Each point is reached from the start by the listed moves, each made once or not at all, plus a little noise. Is the number of moves made odd or even? Then give how often each move was made.
In the rows, zero is written as 128.

Moves:
(1): [181 120 145 103]
(2): [136 172 119 124]
(3): [118 144 188 152]
Start: [ 87 121 114 147]
Points:
[ 92 165 104 146] -> odd (0, 1, 0)
[ 88 181 164 169] -> even (0, 1, 1)
[138 171 179 146] -> odd (1, 1, 1)
[139 118 129 122] -> odd (1, 0, 0)

Moves:
(1): [178 137 120 140 127 132 129 136 135 135 131 137 136 122]
(2): [119 186 142 129 137 116 131 132 138 130 138 116 126 124]
(3): [132 122 166 139 120 132 124 133 126 138 127 121 126 126]
(4): [118 125 111 187 128 128 119 147 119 114 142 132 119 121]
(5): [130 111 144 125 190 119 127 135 130 129 147 140 123 123]
(6): [126 137 122 126 141 191 146 129 131 140 132 122 127 130]
(7): [125 125 135 122 119 117 187 133 109 113 135 145 138 123]
(8): [126 121 129 116 119 125 130 171 129 141 132 117 126 125]
(9): [121 120 129 139 129 125 148 127 182 127 112 123 117 131]
(10): [128 128 113 140 135 110 135 103 118 200 133 133 115 112]
(11): [129 118 131 124 116 132 121 109 141 126 179 126 126 112]
(12): [116 139 134 125 113 140 112 143 135 130 131 197 124 125]
Start: [164 139 107 159 130 129 104 107 129 128 122  79 129 132]
Points:
[196 132 108 249 122 166 196 163 152 210 140  83 111  96] -> even (1, 0, 1, 1, 0, 1, 1, 1, 1, 1, 0, 0)
[144 108 152 209 148 134  71 174 140 140 213 145 103  93] -> even (0, 0, 1, 1, 1, 0, 0, 1, 0, 0, 1, 1)
[191 114 130 155 143 121 163 163 190 129 193 173 123  98] -> odd (1, 0, 0, 0, 1, 0, 1, 1, 1, 0, 1, 1)
[161 128 130 170 116 170 178  76 118 206 191  86 121  92] -> odd (0, 0, 1, 0, 0, 1, 1, 0, 0, 1, 1, 0)

Moves:
(1): [170 130 125 143 136 124 119 138 131 127 129 126 127 128 138 115 134 131
 123 134 138 134 135 132 129]
(2): [120 158 127 133 116 124 120 126 131 121 124 127 122 126 123 122 133 137
 131 136 131 123 144 138 121]
(3): [133 126 173 126 139 123 142 135 113 127 135 116 134 132 137 127 113 138
 140 132 138 117 142 142 125]
(4): [120 110 133 177 115 122 134 126 127 123 114 117 138 147 134 132 131 136
 128 121 126 132 121 124 109]
(5): [123 131 126 135 169 141 144 122 127 130 142 125 127 132 122 119 140 143
 124 125 111 126 134 123 112]
(6): [130 136 130 130 118 159 129 123 134 125 131 127 124 124 136 130 130 123
 121 133 124 126 124 125 120]
(7): [138 134 125 124 116 127 182 134 134 116 127 118 137 140 120 107 122 131
 127 136 126 128 132 127 114]
(8): [115 127 125 132 131 135 123 156 133 125 127 126 135 127 127 134 123 129
 132 134 134 135 127 129 126]
(9): [126 132 130 128 127 125 120 129 167 140 148 128 123 120 134 128 126 132
 138 125 124 110 132 116 131]
(10): [122 133 125 130 132 133 129 137 121 163 128 121 123 113 120 122 114 121
 130 118 125 121 129 140 122]
(11): [132 125 119 132 118 128 127 130 122 133 169 128 128 124 135 137 128 130
 121 124 124 134 131 124 135]
(12): [129 129 126 133 135 125 119 127 126 133 132 165 128 136 131 131 114 132
 120 140 125 121 130 135 129]
(13): [142 146 132 134 123 135 111 120 128 136 119 119 182 122 122 122 119 145
 123 128 123 121 121 111 151]
(14): [133 137 122 129 128 134 127 128 118 138 132 121 125 170 134 131 134 119
 139 145 128 131 121 129 128]
(15): [129 136 126 126 141 119 144 113 125 125 116 121 130 124 169 128 122 130
 133 133 111 145 132 135 131]
(16): [136 126 132 123 130 119 132 127 134 136 129 122 126 127 123 160 128 121
 126 129 123 132 133 124 120]
(17): [129 129 138 123 112 136 141 130 125 152 122 143 132 123 137 133 162 138
 132 137 126 142 142 124 128]
(18): [137 122 123 115 116 136 131 131 124 132 122 125 114 129 122 134 122 156
 127 127 129 128 130 126 137]
(19): [137 131 116 129 126 137 139 121 115 121 125 135 134 121 122 140 117 120
 178 125 144 135 125 126 133]
(20): [126 115 124 131 125 124 125 118 124 130 128 118 127 116 123 123 121 123
 137 157 116 131 128 128 134]
(21): [120 129 122 135 136 127 137 117 135 141 130 126 134 129 127 133 133 132
 115 145 159 132 123 138 137]
(22): [126 129 136 126 126 134 125 121 140 128 127 136 126 135 117 115 115 122
 135 126 125 161 134 132 123]
(23): [119 118 123 124 137 140 123 122 121 130 119 127 141 143 137 133 120 118
 120 125 130 126 179 132 125]
(24): [141 123 125 127 126 128 133 122 130 116 131 124 143 126 132 137 142 128
 134 129 116 119 132 183 150]
Start: [111 142 143 108 173 120 119 121 160 142 144 104 121 128 148 123 135 118
 135 134 129 128 161 131 134]
Points:
[115 130 151 166 160 165 146  90 191 175 209  93 136 168 173 133 190 136
 166 172  72 158 176 160 124] -> even (0, 0, 0, 1, 1, 1, 0, 0, 1, 0, 1, 0, 0, 1, 0, 0, 1, 0, 0, 1, 0, 1, 0, 1)
[170 113 182 157 156 133 140 123 197 146 188  54 131 125 209 161 108 149
 167 176  92 171 201 190 139] -> odd (1, 0, 1, 1, 0, 1, 0, 1, 1, 0, 1, 0, 0, 0, 1, 1, 0, 1, 0, 1, 0, 1, 0, 1)
[166 189 135 139 185 159 139  98 176 178 206 138 125 170 169 150 193 138
 116 201 123 175 209 203 132] -> even (1, 1, 0, 0, 1, 1, 0, 0, 0, 0, 1, 1, 0, 1, 0, 1, 1, 0, 0, 0, 1, 1, 0, 1)
[ 81 162 159 167 150 129  99  97 204 178 107 122 193 138 196 116 111 151
 155 191  90 165 237 126 140] -> odd (0, 1, 0, 1, 0, 0, 0, 1, 1, 0, 0, 1, 1, 0, 1, 0, 1, 0, 0, 1, 0, 1, 1, 0)
[ 99 142 130 160 219 169 154 113 156 154 129  61 143 194 202 166 135 113
 130 153  91 155 213 130  79] -> even (0, 0, 0, 1, 1, 1, 0, 1, 0, 0, 0, 0, 0, 1, 1, 1, 0, 0, 0, 0, 0, 0, 1, 0)
[167 149 164 114 208 124 199 121 203 143 149  73 170 140 196 142  93 116
 202 170 160 166 249 213 145] -> even (1, 0, 1, 0, 0, 0, 1, 1, 1, 0, 0, 0, 0, 0, 1, 1, 0, 0, 1, 0, 1, 1, 1, 1)
[122 167 118 193 177 148 166 127 159 177 118  78 142 188 205 103 101 121
 130 229 136 149 221 178  97] -> odd (1, 1, 0, 1, 0, 1, 1, 1, 0, 1, 0, 1, 0, 1, 1, 0, 0, 0, 0, 1, 1, 0, 1, 0)
[127 211 137 109 139 164 135  85 153 186 116  89 161 153 196 134 163 176
 130 196 136 150 172 133 160] -> even (0, 1, 0, 0, 0, 1, 0, 0, 0, 0, 0, 0, 1, 1, 1, 0, 1, 1, 0, 0, 1, 0, 0, 0)
